Rows are points. The window is the flat piece filled in between its corners: a triangle in 3 columns, a solid with four corners in 4, and so on. A path goes straight from each point to the next, and from the last back to the first. List the points from which the path goes on through the window.

Window, 4 rows:
[[-18 -71 -11 -31]
 [ 59  66 -29  21]
 [-40 -12   2  40]
 [-32 -50  22 -66]]
Path:
(1): [63 24 15 19]
(2): [ 13  61 -40  26]
(3): [ 19  35 -51   9]
(4): [98 46  8 74]
(5): [ 54 -12 -20  32]
(6): [-41  41 -30 -23]
(7): [-88   1 -25 -36]
(8): [  7 -12   9  59]
(9): [-22 -23  62  70]
(10): [ 30  11 -54 -89]
(11): [-23   5 -26 -32]
(12): [11 -7 61 49]
Through the window after points: 7, 9

Window, 6 rows:
[[-28  60   7  -9 -42  38]
 [ 34 -14  13 -16 -30 -10]
 [-15  24   6 -40  15  25]
 [ 24  70 -37   5  22  35]
 [ 22 -36 -29  71 121  78]
 [-36 -28  83  15  38 -50]]
Path:
(1): [-28  65 -61 -29 -33   4]
(2): [-36  34 -48 -17  26  17]
(3): [67 40 49 -2  4 38]
(4): [46 16 79 32 28 11]
(5): [-36  11 -37   4  15  41]
(6): [  0 -34 -20 -12  57 -15]
(7): [-11  40  78  49 -26  89]
(8): [-16  38  41   2 -20  48]
Through the window after points: 2, 4, 8

Window (8 x 8):
[[ 45 -28  82 -28  45  79  11 -68]
 [ 10  18 -22 -27  43 -13  22   9]
 [-29  73 -79   9  61  58  18 121]
 [-19 -12 -15   2 -20 -48 -64  31]
 [ -5  17  53  18  14  20  17 -68]
 [  7 -52 -10  46   0 -22  63  13]
 [-12  23 -35  13  77   4 -80  12]
 [-53 -19 -12 -23  34  10 -42 -25]]
Path:
(1): [ 14 -29 -60  23   7  10 -14   8]
(2): [ -7   6 -22  17 -25 -23 -28   8]
(3): [-29 -41  34 -51  76 -26 -74  40]
(4): [ -5 -38  32  -4  37 -66 -38  28]
(5): [-31  28 -74  14 -18  44 -32  -4]
(6): [ 27  37  -3  10 -32  40 -56 -41]
(7): [-42   1 -23 -17  64 -19  -7  65]
(8): [-16  -7   6   6  56 -30 -15  42]
(9): [  3   8 -30 -12 -17  -3 -12  -5]
(10): [ -8  11 -52  -3 -26   1   5 -48]
(11): [  0   8  87  21  62  19  21 -18]
(12): [-63  72  88 -10  72   0 -70  -6]
Through the window after points: 2, 4, 8, 10

Window (9 x 9):
[[ 12 -31 -29  18  -6 -24  19 -21  26]
 [  4  24 -57  22  -2  -9  -9 -21  27]
 [-42  16  29  29 -12 -51  32  -1 -25]
 [-14   2 -39 -44 -16  -5 -26  20 -14]
 [  5   1 -30   7   7  -9  -1 -15 -42]
 [ -9  -6 -17  -1  33   1  -8  48 -11]
 [-14  -6 -39 -37  57   9 -12 -14   8]
 [ 18 -16 121  42 -26  35  16 -10  41]
 [-92   1  -3 -35 -25  52  37  48 -74]]
Path:
(1): [-40 -32 -35   9 -35  -9 -20 -15   1]
(2): [-47 -30 -12  24  10  28 -52  10 -26]
(3): [-36  18 -14 -39 -19  10  57  22 -49]
(4): [ 40  22  21 -10 -15 -40  38  20 -10]
(5): [-58 -44  30  30  26  73 -30   4  22]
(6): [-28 -11  -4   3 -11  11 -16  -4 -24]
(7): [ 22  42 -26 -45  52 -26  29  27   1]
(8): [ 11  23   5 -29 -13   8  13  38 -43]
(9): [-47  -6 -18  34  16 -13 -12 -16  16]
(10): [-25  -5   8  28 -37   5  -8 -13 -18]
(11): [-10   9 -14 -26  19  -1  26   7   4]
(12): [-11   2   7 -27  13  11  12  21 -17]
Through the window after points: 2, 4
